Each row is a point. The points of each table are mixes of a few directions, plus a little noise. Count the directions of each table, and those that both share. Where both have some left over, give the other angles between the two spaces (their principal angles), to ten degrees, smallest first.

First:
|  42 | -23 |   2 |
|  -6 |  45 |  57 |
|  -2 | -40 | -57 |
| -34 |  19 |  -2 |
Second, 7 rows:
| -13 |  69 | -68 |
|  15 | -18 |  22 |
| -17 |  13 | -18 |
|  35 |   4 |   8 |
|  59 |  11 |   9 |
| -55 | -32 |  12 |
| -25 | -47 |  35 |
Directions: first 2, second 2, shared 1; angles 90

First:
|  50 |  10 |   4 |  17 |
|  44 |  -4 | -12 |  21 |
|   5 |  -6 |  -8 |   5 |
| -55 | -50 | -52 |   1 |
| -74 |  14 |  29 | -39 |
|  60 |   8 |   0 |  22 |
| -14 |  56 |  70 | -33 |
| -17 | -27 | -31 |   6 |
Second (5 x 4):
|   8 | -17 |   4 | -47 |
|  21 |   7 |   5 |   6 |
|   8 |  -8 |   3 | -25 |
| -87 |  18 | -24 |  89 |
|  49 |   0 |  12 | -24 |
Directions: first 2, second 2, shared 1; angles 80

First, 8 rows:
|   -7 |   -2 |  -15 |   13 |  -17 |   16 |   21 |   23 |
|  -10 |   -1 |    2 |   13 |  -10 |   26 |   18 |    6 |
|   38 |    5 |  -33 |  -48 |   23 | -110 |  -60 |    5 |
|   14 |    1 |  -18 |  -17 |    5 |  -42 |  -20 |    9 |
|   -9 |    2 |   85 |    0 |   40 |   46 |  -20 |  -88 |
|   16 |    1 |  -45 |  -15 |   -9 |  -54 |  -11 |   37 |
|  -38 |   -5 |   22 |   49 |  -30 |  106 |   64 |    7 |
|   -4 |   -1 |    2 |    6 |   -4 |   12 |    8 |    1 |
Second (8 x 8):
|  -1 |   9 | -11 |  31 | -22 |  88 |  34 |   7 |
| -21 | -10 |  34 |  -1 |  10 | -16 |   1 | -15 |
| -44 | -51 |  27 |   1 | -27 | -82 | -25 |  36 |
|  22 | -16 | -12 | -24 |  -4 | -68 | -68 |   9 |
| -40 | -18 |  48 |  26 | -11 |  40 |  24 | -10 |
|  16 |  15 | -54 | -20 |   5 | -55 |  15 |  35 |
|  50 |  50 |  -9 |  -1 |  33 |  97 |   7 | -58 |
|  18 |  21 | -22 | -11 |  16 |  -4 |  12 |  -4 |
Directions: first 2, second 4, shared 2

First (8 x 9):
|  -1 | -42 | -20 | -26 | -33 | -18 | -22 | -19 | -69 |
|  20 |   1 |  37 |   5 | -35 |  22 | -17 |  71 | -10 |
|  -3 | -39 | -27 | -25 |  45 | -45 | -11 | -98 | -22 |
| -33 |  39 | -38 |  18 |  -7 |  16 |  40 |  -2 |  28 |
|  43 |  -9 |  69 |   3 |  23 |   3 | -32 |  39 |  21 |
|  25 |  -4 |  45 |   3 | -52 |  27 | -25 |  92 | -23 |
| -25 |  23 | -34 |   9 |  29 |  -5 |  31 | -45 |  33 |
| -26 |  31 | -32 |  14 |  29 |   0 |  35 | -37 |  42 |
Second, 8 rows:
| -35 |  31 |  19 | -56 |  13 |  -8 |  11 |  12 | -16 |
|  78 | -29 | -10 |  -6 | -13 |  98 |  22 | -49 |  14 |
| -23 |   9 |   6 | -13 | -15 | -86 |  13 |  22 |  17 |
| -39 |  38 |  41 |  -3 |   6 | -37 |  39 |  10 | -48 |
|  73 |  14 | -13 |   4 |   0 |  85 | -11 | -35 | -13 |
|  30 | -11 | -27 |  40 |  -4 |   6 | -36 |  -3 |  15 |
|  -9 | -35 | -38 |  27 |   5 |  -7 | -58 |  16 |  39 |
| -75 | -16 |  23 |   9 |   9 | -51 |  19 |  25 |  -7 |
Directions: first 3, second 5, shared 0; angles 80, 80, 90

First (10 x 12):
| -30 |  -5 |  29 |  31 |   3 |   5 | -23 |   2 |  27 |  30 |  15 |   5 |
| -70 | -22 | -15 |  20 |  -8 | -13 |  -4 |  19 |  23 |  20 | -18 |   2 |
|   3 |  18 |  61 |  22 |   8 |  31 | -43 | -23 |  23 |  29 |  18 |  -7 |
|  93 |  -7 | -21 |   6 |  15 | -32 |  53 |  21 | -33 | -27 |  79 |  40 |
|   2 |  19 |  17 | -22 |  -3 |  26 | -22 | -25 |  -3 |  -4 | -33 | -24 |
|  19 | -30 | -82 | -15 |  -5 | -53 |  71 |  41 | -34 | -39 |  11 |  27 |
| -90 |   1 |  35 |  19 |  -9 |  26 | -55 | -14 |  43 |  41 | -46 | -26 |
|  14 |  17 |  62 |  24 |  11 |  28 | -39 | -21 |  21 |  28 |  29 |  -2 |
|   4 |  21 |   9 | -33 |  -5 |  27 | -19 | -27 |  -9 | -12 | -45 | -29 |
|  55 | -15 | -94 | -51 |  -7 | -45 |  81 |  27 | -59 | -66 |  -9 |  14 |
Second (8 x 12):
| -60 | -21 | -20 |   9 | -10 |  -8 |  -5 |  16 |  13 |  14 | -30 |  -9 |
| -57 | -62 | -76 |  12 | -15 | -10 |   3 |  64 | -20 |  41 | -49 | -43 |
|  87 |  66 |  10 | -13 |  39 |  78 |  -6 |   0 |  18 |  92 |  35 |  -9 |
|  41 | -11 |  26 |  -6 | -10 | -40 |  13 | -26 | -35 | -86 |  26 |  20 |
|  -8 | -37 |   5 |   3 | -21 | -53 |  11 | -10 | -32 | -82 |   0 |  11 |
| -51 | -10 | -19 |   7 |  -4 |   5 |  -8 |  17 |  19 |  31 | -27 | -10 |
|  26 |  65 |  68 |  -8 |  17 |  23 |  -9 | -56 |  40 |  -9 |  33 |  37 |
|  23 |   9 |   8 |  -4 |   5 |   6 |   1 |  -5 |  -4 |  -2 |  11 |   3 |
Directions: first 3, second 3, shared 1; angles 40, 90

First:
|  33 |   2 |   8 |  -2 | -12 |  -1 |   5 |  19 |   4 | -10 |  -6 |  -8 |  -9 | -15 |
| -32 |  11 | -15 |  70 |  12 | -36 |  -7 |  -7 | -39 | -12 | -42 |  25 | -80 | -39 |
| -28 | -36 |  -5 | -77 | -14 |  19 |  29 |   1 |   5 | -24 |  52 |  17 |  94 | 131 |
| -79 |   1 | -16 |  -4 |  37 |  17 | -24 | -56 |   7 |  47 |  22 |   3 |  38 |  18 |
| -73 |  16 | -15 |  22 |  47 |  13 | -38 | -62 |   9 |  63 |   6 |  -6 |   9 | -32 |
| -55 |  -3 | -23 |  60 |   8 | -41 |   6 |  -7 | -53 | -31 | -33 |  44 | -66 |  10 |
|  70 |  23 |  19 |  18 |  -7 |   4 | -12 |  21 |  21 |  15 | -22 | -33 | -35 | -89 |
|  63 |  10 |  20 | -19 | -12 |  18 |  -4 |  19 |  31 |  14 |   3 | -33 |  11 | -42 |
|  11 | -21 |   0 | -27 | -24 |  -7 |  28 |  26 | -12 | -43 |  11 |  17 |  18 |  65 |
|  51 | -19 |  10 | -28 | -40 | -10 |  36 |  50 |  -9 | -56 |   2 |  10 |   5 |  48 |
|  38 |  16 |  15 | -12 |   5 |  24 | -19 |  -3 |  36 |  38 |   6 | -36 |  16 | -55 |
Second (9 x 14):
| -43 | -18 |   8 | -44 | -62 | -15 |   4 | -39 |   3 |   2 | -38 |  33 | -19 |   0 |
|  38 |  16 | -13 | -46 |   6 | -34 | -77 |   3 |  38 | -44 |  -4 | -23 |  27 | -59 |
|   7 |   0 |  18 |  28 |  42 |  29 | -27 |  15 |   7 | -48 |  30 |   2 |  11 |  -8 |
|  -2 |  24 | -17 | -32 | -56 | -46 | -17 |   3 |   3 |  34 |  -3 |  -7 |   3 | -14 |
| -39 | -50 |  32 |  22 |  26 |  59 |  42 | -33 |  -8 | -34 | -19 |  35 | -26 |  30 |
| -22 | -51 | -52 |  11 |  52 | -18 |  34 | -15 | -19 | -15 | -15 | -21 | -17 |  48 |
|  17 |  38 |  20 |  12 | -65 | -11 | -33 |  44 |  15 |  39 |  63 | -37 |   4 | -37 |
|  -4 |  29 | -75 |   2 |  40 | -69 |  23 |   7 | -50 |  32 | -28 |  15 |  19 |  62 |
|  47 |  10 |  78 |  47 |  17 | 105 |  50 |  17 |  12 |  37 |  14 |   3 |  -4 | -21 |
Directions: first 3, second 6, shared 1; angles 90, 90

First:
|  -18 |   24 |  -10 |   -5 |    0 |   33 |   -7 |   17 |   35 |  -31 |   -1 |  -13 |   -6 |   11 |   24 |    4 |   28 |   50 |   -2 |  -48 |
|  -29 |   15 |    3 |  -35 |   -2 |  -17 |    2 |   32 |  -29 |    8 |  -12 |   20 |   -3 |    4 |  -17 |   30 |    9 |   13 |   25 |  -17 |
|    8 |  -67 |  -30 |  -30 |   -4 |  -49 |   32 |  -32 |  -34 |   53 |   19 |   46 |   23 |    5 |  -91 |   29 |  -27 |  -77 |   35 |   49 |
|  -25 |   49 |  -10 |  -13 |    4 |   27 |  -14 |   33 |   33 |  -14 |  -14 |   22 |    3 |   25 |   13 |   16 |   33 |  114 |   -2 |  -70 |
|   40 |  -63 |    1 |   16 |   -2 |  -41 |   20 |  -50 |  -34 |   41 |   17 |    6 |   12 |  -18 |  -42 |  -15 |  -46 | -108 |    0 |   85 |
|    8 |   41 |   38 |   25 |    4 |   -2 |  -21 |   18 |  -18 |    1 |  -21 |   -7 |  -10 |  -11 |   43 |  -22 |   -8 |   34 |  -24 |    5 |
|  -44 |   17 |   30 |  -30 |   -8 |   -1 |   -2 |   46 |  -42 |  -45 |  -10 |  -58 |  -36 |  -26 |   44 |   13 |   17 |  -66 |   25 |   -5 |
|   60 |  -16 |  -23 |   72 |    7 |   50 |   -8 |  -66 |   89 |  -12 |   23 |  -16 |   17 |   11 |   25 |  -55 |   -6 |   39 |  -57 |    2 |
Second, 9 rows:
|    6 |   27 |   23 |   13 |    4 |  -11 |  -11 |   13 |  -18 |   14 |  -16 |   12 |    0 |   -2 |   12 |   -7 |  -10 |   34 |  -13 |    5 |
|   34 |   -3 |  -23 |   11 |   -1 |   52 |  -28 |  -39 |   64 |   12 |   -9 |   37 |   15 |    0 |   31 |  -38 |   13 |    4 |  -13 |   17 |
|  -42 |  -13 |   43 |  -18 |    2 | -113 |   50 |   52 | -133 |   11 |   12 |  -38 |  -16 |   -4 |  -76 |   61 |  -41 |  -38 |   26 |    8 |
|   -5 |    9 |   40 |   -3 |   -2 |  -34 |   -2 |   21 |  -62 |   12 |  -15 |  -11 |  -14 |  -24 |   12 |   -2 |  -20 |  -46 |    5 |   37 |
|  -43 |    0 |  -18 |  -89 |  -12 |   17 |  -16 |   27 |  -11 |   12 |  -27 |   53 |   -4 |  -12 |    3 |   29 |   37 |  -65 |   67 |    8 |
|  -13 |    0 |   -2 |   22 |    2 |    9 |   17 |    7 |   16 |  -51 |   24 |  -67 |  -14 |    7 |    9 |    5 |    8 |   19 |  -15 |  -41 |
|  -11 |   18 |   -1 |   32 |   10 |  -14 |   23 |   18 |    8 |  -29 |   22 |  -39 |   -1 |   28 |  -23 |   19 |   -1 |  101 |  -27 |  -67 |
|   22 |  -12 |  -59 |  -11 |   -7 |  110 |  -36 |  -50 |  128 |  -22 |   -2 |   29 |   13 |    5 |   56 |  -39 |   51 |  -10 |    0 |  -10 |
|   53 |  -27 |   -3 |   44 |    5 |  -16 |    4 |  -48 |    8 |   40 |   10 |   26 |   23 |    3 |  -25 |  -28 |  -36 |    2 |  -29 |   44 |
Directions: first 4, second 5, shared 4

First (11 x 24):
|   -1 |    0 |    2 |    2 |   -1 |   -3 |   -3 |   -1 |    2 |   -1 |   -2 |    1 |   -2 |    4 |    1 |   -2 |   -1 |    0 |    4 |    4 |    1 |   -2 |    0 |   -1 |
|    0 |    0 |    0 |    0 |    0 |    0 |    0 |    0 |    0 |    0 |    0 |    0 |    0 |    0 |    0 |    0 |    0 |    0 |    0 |    0 |    0 |    0 |    0 |    0 |
|   46 |    5 |  -85 |  -90 |   25 |  116 |  131 |   63 |  -89 |   38 |  106 |  -32 |   70 | -157 |  -33 |   98 |   26 |   12 | -196 | -175 |  -29 |  104 |    8 |   31 |
|   10 |    1 |  -19 |  -20 |    5 |   26 |   29 |   14 |  -20 |    8 |   23 |   -7 |   16 |  -35 |   -7 |   22 |    6 |    3 |  -43 |  -39 |   -6 |   23 |    2 |    7 |
|   -4 |   -1 |    8 |    8 |   -2 |  -10 |  -12 |   -6 |    8 |   -3 |  -10 |    3 |   -6 |   14 |    3 |   -9 |   -2 |   -1 |   18 |   16 |    3 |   -9 |   -1 |   -3 |
|  -24 |   -3 |   45 |   48 |  -13 |  -61 |  -70 |  -33 |   48 |  -20 |  -56 |   17 |  -37 |   83 |   17 |  -52 |  -14 |   -6 |  104 |   93 |   15 |  -55 |   -4 |  -17 |
|   -1 |    0 |    3 |    3 |   -1 |   -3 |   -4 |   -2 |    3 |   -1 |   -3 |    1 |   -2 |    5 |    1 |   -3 |   -1 |    0 |    6 |    5 |    1 |   -3 |    0 |   -1 |
|  -21 |   -2 |   39 |   41 |  -11 |  -52 |  -59 |  -28 |   41 |  -17 |  -48 |   15 |  -32 |   71 |   15 |  -44 |  -12 |   -5 |   89 |   79 |   13 |  -47 |   -4 |  -14 |
|   -6 |   -1 |   12 |   13 |   -3 |  -16 |  -19 |   -9 |   13 |   -5 |  -15 |    5 |  -10 |   22 |    5 |  -14 |   -4 |   -2 |   28 |   25 |    4 |  -15 |   -1 |   -4 |
|   -1 |    0 |    2 |    2 |    0 |   -2 |   -2 |   -1 |    2 |   -1 |   -2 |    1 |   -1 |    3 |    1 |   -2 |   -1 |    0 |    4 |    3 |    1 |   -2 |    0 |    0 |
|    3 |    0 |   -5 |   -6 |    1 |    7 |    8 |    4 |   -6 |    2 |    7 |   -2 |    4 |  -10 |   -2 |    6 |    2 |    1 |  -12 |  -11 |   -2 |    6 |    1 |    2 |
Second (11 x 24):
|    2 |    2 |    0 |    2 |  -10 |  -16 |  -13 |   -6 |    8 |   -2 |   -6 |   11 |    0 |    4 |    5 |    6 |   -1 |    1 |   18 |   -3 |    7 |  -16 |   -4 |   -7 |
|  -10 |  -31 |  -24 |   50 |   74 |   34 |   67 |    8 |  -55 |   44 |   37 |  -57 |    1 |  -19 |  -16 |  -57 |  -77 |   -3 |  -80 |  -33 |  -57 |   85 |   -5 |   42 |
|    6 |   -2 |  -10 |   30 |  -16 |  -64 |  -32 |  -27 |   17 |   11 |  -10 |   28 |    1 |   12 |   16 |    1 |  -38 |    3 |   54 |  -31 |    9 |  -38 |  -22 |  -15 |
|   -5 |   -5 |    1 |   -6 |   22 |   39 |   29 |   16 |  -18 |    3 |   12 |  -25 |    0 |   -9 |  -11 |  -12 |    6 |   -2 |  -42 |   10 |  -15 |   35 |   10 |   15 |
|   -5 |  -18 |  -16 |   34 |   38 |    6 |   31 |   -1 |  -28 |   27 |   18 |  -26 |    1 |   -8 |   -6 |  -32 |  -51 |   -1 |  -34 |  -25 |  -30 |   40 |   -8 |   20 |
|   -1 |   -5 |   -4 |    9 |    9 |    1 |    7 |   -1 |   -7 |    7 |    5 |   -6 |    0 |   -2 |   -1 |   -8 |  -14 |    0 |   -8 |   -7 |   -7 |    9 |   -2 |    5 |
|   -8 |   -3 |    8 |  -28 |   33 |   83 |   50 |   34 |  -29 |   -6 |   18 |  -44 |   -2 |  -18 |  -22 |  -12 |   33 |   -4 |  -78 |   32 |  -21 |   61 |   25 |   25 |
|   -5 |   28 |   42 | -110 |  -15 |  128 |   27 |   60 |    2 |  -60 |   -3 |  -25 |   -4 |  -15 |  -27 |   39 |  149 |   -5 |  -69 |   99 |   20 |   29 |   56 |    5 |
|    9 |   20 |   13 |  -22 |  -56 |  -47 |  -57 |  -16 |   43 |  -25 |  -28 |   49 |    0 |   18 |   17 |   40 |   37 |    3 |   74 |   11 |   42 |  -72 |   -5 |  -34 |
|    8 |    2 |   -9 |   31 |  -33 |  -87 |  -51 |  -36 |   30 |    7 |  -18 |   45 |    2 |   18 |   23 |   11 |  -37 |    4 |   81 |  -34 |   21 |  -62 |  -27 |  -26 |
|    9 |   10 |    0 |    9 |  -45 |  -75 |  -57 |  -30 |   38 |   -7 |  -24 |   49 |    1 |   19 |   22 |   24 |   -7 |    4 |   83 |  -17 |   31 |  -71 |  -19 |  -31 |
Directions: first 1, second 2, shared 0; angles 50

First, 10 rows:
|   27 |   -7 |  -38 |  -35 |  -17 |   10 |   -2 |   -1 |   -3 |    0 |   32 |  -25 |   17 |   18 |   15 |   -1 |   -5 |  -28 |  -15 |   13 |  -18 |  -15 |   -7 |   -3 |  -29 |   10 |  -30 |   24 |  -11 |    6 |  -11 |  -22 |
|   45 |  -31 |   85 |   90 |  -93 |   10 |  -49 |  -53 |   69 |  -95 |  -18 |  -58 |  -52 |   43 |  -18 |  -98 |    2 |   -6 |  -20 |  -72 |    5 |    1 |   48 |  -56 |   12 |   -5 |   25 |  -14 |  -46 |   80 |  -55 |  -74 |
|  -12 |   15 |  -29 |  -34 |   26 |    2 |   19 |   26 |   -4 |   30 |   10 |    6 |    8 |   -3 |    9 |   27 |   -9 |  -10 |   17 |   24 |  -15 |   -8 |  -18 |   21 |    1 |  -11 |   -1 |    0 |   18 |  -26 |    6 |   19 |
|  -10 |   -4 |   57 |  -19 |   63 |   32 |   41 |  -10 |  -79 |   35 |  -21 |   66 |   21 |  -10 |   30 |  -38 |   58 |   17 |  -54 |  -28 |   12 |   37 |  -29 |  -15 |  -45 |   31 |   38 |  -31 |   18 |  -79 |   62 |   23 |
|  -28 |   30 |  -86 |  -28 |   19 |  -52 |    2 |   40 |   21 |   36 |   17 |    2 |   13 |  -24 |  -18 |  103 |  -50 |    9 |   59 |   55 |   -5 |  -18 |    0 |   47 |   38 |  -29 |  -44 |   19 |    5 |   18 |  -21 |   32 |
|  -67 |   26 |  -44 |    2 |   34 |  -21 |   -1 |   41 |   10 |   32 |  -21 |   18 |   -6 |  -53 |  -32 |   84 |  -30 |   21 |   76 |   62 |   16 |  -16 |   -5 |   56 |   66 |  -22 |    9 |    8 |   54 |  -14 |   29 |   74 |
|  -10 |   18 |    0 |   35 |   -3 |  -61 |   -7 |    2 |   37 |   -4 |  -12 |   10 |  -13 |   -5 |  -24 |   42 |  -32 |   34 |   30 |  -14 |   12 |   12 |   26 |    5 |   40 |  -30 |  -15 |  -17 |  -31 |   47 |  -45 |   -5 |
|   -7 |  -30 |   -4 |    7 |   -9 |   25 |  -25 |  -28 |  -58 |  -11 |   -6 |   12 |   25 |  -36 |   -9 |   -6 |   34 |    9 |  -32 |   19 |   37 |    3 |    2 |   -7 |  -20 |   52 |  -10 |   35 |   20 |  -10 |   62 |   23 |
|   49 |   -7 |   66 |    1 |  -32 |   50 |   13 |   -8 |   46 |  -34 |    9 |  -47 |  -37 |   73 |   34 | -107 |   13 |  -48 |  -28 |  -57 |  -49 |   -7 |   -7 |  -39 |  -29 |  -19 |   45 |  -33 |  -19 |   -5 |  -43 |  -65 |
|   12 |   -8 |   -5 |  -21 |   12 |    5 |    9 |  -11 |  -39 |   11 |   10 |   17 |   24 |   -1 |   14 |   -5 |   19 |    1 |  -34 |   -4 |    5 |   11 |   -8 |  -10 |  -34 |   23 |  -16 |    7 |   -8 |  -16 |   17 |   -4 |
Second (9 x 32):
|   15 |   12 |   17 |  -17 |   43 |  -41 |   36 |   -9 |  -36 |   31 |    5 |   54 |   27 |   11 |   22 |   10 |   13 |   30 |  -42 |  -41 |    2 |   41 |   -3 |  -17 |  -35 |    0 |  -22 |  -32 |  -47 |  -11 |  -18 |  -19 |
|  -36 |  -29 |  -40 |   40 | -100 |   97 |  -85 |   21 |   84 |  -74 |  -11 | -126 |  -63 |  -25 |  -51 |  -24 |  -30 |  -71 |   99 |   96 |   -6 |  -96 |    7 |   40 |   82 |   -1 |   51 |   74 |  110 |   25 |   43 |   45 |
|    6 |    5 |    7 |   -7 |   17 |  -16 |   14 |   -3 |  -14 |   13 |    2 |   21 |   11 |    4 |    9 |    4 |    5 |   12 |  -17 |  -17 |    1 |   16 |   -1 |   -7 |  -14 |    0 |   -9 |  -13 |  -19 |   -4 |   -7 |   -8 |
|  -28 |  -22 |  -31 |   31 |  -78 |   75 |  -66 |   16 |   65 |  -57 |   -8 |  -98 |  -49 |  -20 |  -40 |  -19 |  -23 |  -55 |   77 |   75 |   -5 |  -75 |    5 |   31 |   63 |   -1 |   40 |   57 |   86 |   19 |   34 |   35 |
|   14 |   11 |   15 |  -15 |   38 |  -37 |   32 |   -8 |  -32 |   28 |    4 |   48 |   24 |   10 |   19 |    9 |   11 |   27 |  -38 |  -37 |    2 |   37 |   -2 |  -15 |  -31 |    0 |  -19 |  -28 |  -42 |  -10 |  -16 |  -17 |
|   10 |    8 |   12 |  -12 |   29 |  -28 |   24 |   -6 |  -24 |   21 |    3 |   36 |   18 |    7 |   15 |    7 |    9 |   21 |  -29 |  -28 |    2 |   28 |   -2 |  -12 |  -24 |    0 |  -15 |  -22 |  -32 |   -7 |  -13 |  -13 |
|   21 |   17 |   23 |  -23 |   58 |  -57 |   50 |  -12 |  -49 |   43 |    6 |   73 |   37 |   15 |   30 |   14 |   17 |   41 |  -58 |  -56 |    4 |   56 |   -4 |  -23 |  -48 |    0 |  -30 |  -43 |  -64 |  -15 |  -25 |  -26 |
|    6 |    5 |    7 |   -7 |   17 |  -17 |   15 |   -3 |  -14 |   13 |    2 |   21 |   11 |    4 |    9 |    4 |    5 |   12 |  -17 |  -16 |    1 |   16 |   -1 |   -7 |  -14 |    0 |   -9 |  -13 |  -19 |   -4 |   -7 |   -8 |
|   -9 |   -7 |  -10 |   10 |  -25 |   24 |  -21 |    5 |   21 |  -18 |   -3 |  -31 |  -16 |   -6 |  -13 |   -6 |   -7 |  -18 |   24 |   24 |   -2 |  -24 |    2 |   10 |   20 |    0 |   13 |   18 |   27 |    6 |   11 |   11 |
Directions: first 5, second 1, shared 1
